Every row gives one point. The window is the flat piece filled in between its corners: a triangle in 3 columns, a solid with four corners in 4, and so on. A path goes straight from each point to the next, and from the last back to the first. List the points from which the path goes on through the window.
In the rows, zero is written as 128.

Window (4 x 4)
[[ 29 212 138 168]
 [120  97 147 121]
 [114 126 102 142]
 [183 108 153 136]]
Path:
(1): [ 99 108 115 179]
(2): [132 152  96  96]
(3): [209  97 137  90]
(4): [191  31 145 166]
(5): [105 113 131 157]
(6): [121 142 120  87]
(7): [120 139 150 102]
(8): [115  89 156 178]
(9): [129  76 151 177]
(10): [141 131 143  84]
(11): [161 152 125  80]
(12): [143 109 137 161]
(13): [165  79 146 165]
(14): [171 121 136  76]
(15): [ 96 170 115 135]
(16): [ 86 144 107 175]
Through the window after points: 1, 5, 9, 11

Window (6 x 6)
[[173 120 176 134 134 142]
 [143 171 171 163 129 121]
 [228 157  56 213 165 183]
 [133 135 173 174  79 117]
 [100 127 125  86 147 111]
 [156 157  88  53 143 153]]
Path:
(1): [199 133 141 154 129 105]
(2): [193 152 103  78 165  98]
(3): [109 139 113  91 155 201]
(4): [116 125 129  88 145 202]
(5): [180 154 118  95 134 120]
(6): [225 160  94 124 118 118]
(7): [146 148 129 165 140 197]
(8): [141 168 134 168 146 170]
(9): [182 169 106 174 125 106]
(10): [177 143 136 128 133 117]
(11): [137 144 149 145 138 196]
(12): [105 158 125 103 146 185]
(13): [154 137 112  84 135 105]
(14): [188 155 126 147 122 114]
(15): [111 131 132 144 132 198]
(16): [144 146 158 153 124 193]
Through the window after points: 4, 10, 12, 14

Window (8 x 8)
[[154 164  74 169 101  87 141 132]
 [156 203 191  62  50 215  99 114]
 [123 202 223 102 100 152 163 146]
 [ 93 147  96 180 135 132 110 116]
 [142 127 173  82  21 172 118 141]
 [146 106 141  82 151  67  38 117]
 [193  61 146  97 135 131 103 133]
 [ 96 140  82 116 107 152 164  86]]
Path:
(1): [154 141 120 145 103  90 103  97]
(2): [130 142  96  88 133 116 114 194]
(3): [ 99 114 117 108 130 117 142 179]
(4): [180 145 158 154 100 106 105  51]
(5): [166 109 127 149  96 114 100  73]
(6): [125 110  58 113 139 126 101 192]
(7): [121 160 106 105 114 155 118 146]
(8): [139 159 153 166  81 130 119  78]
(9): [147 162 186 113  83 117 119  91]
(10): [117 172 144  93 116 143 115 166]
(11): [143 137 128 102  89 160 133 144]
(12): [144 127 151 120  84 151 122  97]
Through the window after points: 1, 7

Window (8 x 8)
[[178 103 174  89  82 143 127 159]
 [153 134 206  98 100 100  21 208]
 [168  93  71 117 138 136 118 145]
 [120 172 174  57 138 163  32 215]
 [162 156  65 146 181 123 182  89]
 [ 71 153  61  97 163 108 139 105]
 [157  78 150 114 168 125 144 155]
 [148  91 133 174 118 160 147 149]]
Path:
(1): [127 153 160  93 106 101 100 240]
(2): [133 148  86 122 129 129 133 171]
(3): [116 127 147  97 152 155  77  88]
(4): [141 124 134  90 150 142  89 112]
(5): [145 146 117 110 135 109 116 172]
(6): [119 154 124 112 125 122 141 181]
(7): [136 126 153  92 172 152  69  78]
(8): [151 112 154  87 111 154  88 116]
(9): [171 119 146 115 105 100 148 229]
(10): [146 118 129 119 115 124 167 196]
(11): [165 119 134 119 128 145 117 115]
(12): [120 129 140 109 148 159  75  93]
(13): [147 142  99 109 150 109 165 216]
(14): [160 133 141 105  92 125 133 181]
(15): [170 100 160  99 102 160  91 116]
(16): [153 129 175  90 132 147  34 148]
Through the window after points: 8, 10, 12, 16

Window (9 x 9)
[[114 109  52 115  82 129 175 107  86]
 [139  72  24 107 151  68 193 177 109]
 [152 133 207 175 121 123  93 135 144]
 [199 150 170 118 110 161  87 158 118]
 [147 206 197 118 144 123  51 129 157]
 [111  58  99  46 140  96 119 134 119]
 [157 112  68 187 124 167  81 173 139]
 [ 88  99  93  80  88  90 153 189 112]
 [138 138 101 179 177 221 109 170  68]]
Path:
(1): [135 126 109 124 140 146 136 163 136]
(2): [159 148 155 115 130 178 116 142 192]
(3): [160 145 133 130 119 126  85 151  94]
(4): [136 150 115 147 128  97  83 153  81]
(5): [129 132 135  96 142 162 134 159 157]
(6): [145 144 130 136 102 201 147 158 162]
(7): [153 136 123 164 119 124  90 160 110]
(8): [137 120 116 129 116 118 106 164  97]
Through the window after points: 2, 4, 8

Window (11 x 11)
[[239 163 201  68 144 163 166  97 130 153 100]
 [147 187  50 138  95 136 241 147 149 145 163]
 [ 94 106 180  87 102 166 109 132 125 119 125]
 [111 195 171 187 125 153 106 112 123 107 109]
 [106 116 207 189 114 105 217 140  53 189 134]
 [144 172 120 108 132 161 120 147  63 130  87]
 [137  53  65 108   7 100 181 104  61 155 127]
 [123 158  52 148 103 122 137 152 148 173 139]
 [ 70 127 169 149 158  80 120  94 143  73 146]
 [ 77 207  90 140 114  94 156  70 116 144 173]
 [177 162 207  87  94 132 132 181 104 136 102]]
Path:
(1): [140 152 112 139 115 144 122 136 108 141 147]
(2): [191 163 135 156 114 133 144 144  83 128 180]
(3): [128 168 131 132 111 117 178 122 125 159  92]
(4): [ 98 163 116 136  85 126 192 131 144 154  74]
(5): [140 163 114 134 112 130 167 128 109 139 164]
(6): [131 146 136 127 105 123 137 106  95 128 221]
(7): [102 167 128 138 110 119 200 123 145 166  61]
(8): [123 151 145 113 102 121 183 102 123 142  85]
(9): [164 122 153 127 112 135 125 135  67 113 200]
(10): [127 151 121 135 123 120 133 129 109 136 176]
(11): [102 172 107 135 103 110 158 115 141 145 103]
(12): [121 175 164 120 106 124 169 114 118 140  79]
(13): [148 153 163 121 107 141 154 116  98 121 152]
(14): [156 133 169 140 116 144 149 137  78 133 190]
(15): [118 144 169 124 112 121 166 116 104 142  91]
(16): [ 93 165 112 119 104 107 180 136 126 157  55]
Through the window after points: 4, 10, 16

Window (12 x 12)
[[114 188 106 164 102 120  99 137 103 130 165 129]
 [139  74 118  74  73 122 118  59  21 218 151 141]
 [ 91  93 153 166 131 140 117  71  91  75 133 131]
 [162 152  81 130 115 144  78 121 143 112 246  66]
 [119 131  96  89 109 123  72  75 107 118 112 175]
 [191 100  70 132 212  96 150 235  57 176 126 145]
 [176 160  96 160 156  97 149 111 112 118 112 135]
 [101 124 167  32  89 135 179 101  82 170 129 110]
 [227 129 157  53 108  69 138 121  81  35 149 165]
 [160 184 149 121 129 148  96  95  85 111 128 107]
 [116 123 176  90 135  79 133 113  85 184 125  99]
 [144 112 204  82 109 132 173 156 119 223 100 127]]
Path:
(1): [160 114 131  69  84 118 131 147 111 101  88  90]
(2): [139 156 160 115 153 115 137  99  98 165 168 171]
(3): [171 173 143 112 144 123 135  84  93 101 181 179]
(4): [158 127 140  96  98 100 124 144  94 121 126 116]
(5): [154 132 109 113 120 120 101 134 110 132 152  91]
(6): [152 147 115 131 147 118 133 115 102 146 202 127]
(7): [143 176 124 106 171 115 128  85  97 122 185 160]
(8): [143 103 115 140  89 118  97 120  78 119 113  79]
(9): [172 125 113 102  99 107 105 138 101  87  93  81]
(10): [142 141 152 132 161 102 158  78  87 132 173 193]
(11): [169 165 160 109 148 133 125 102  79 155 152 185]
(12): [138 121 134  90 109 101 114 111  99 121 125 111]
Through the window after points: 3, 5, 9, 11
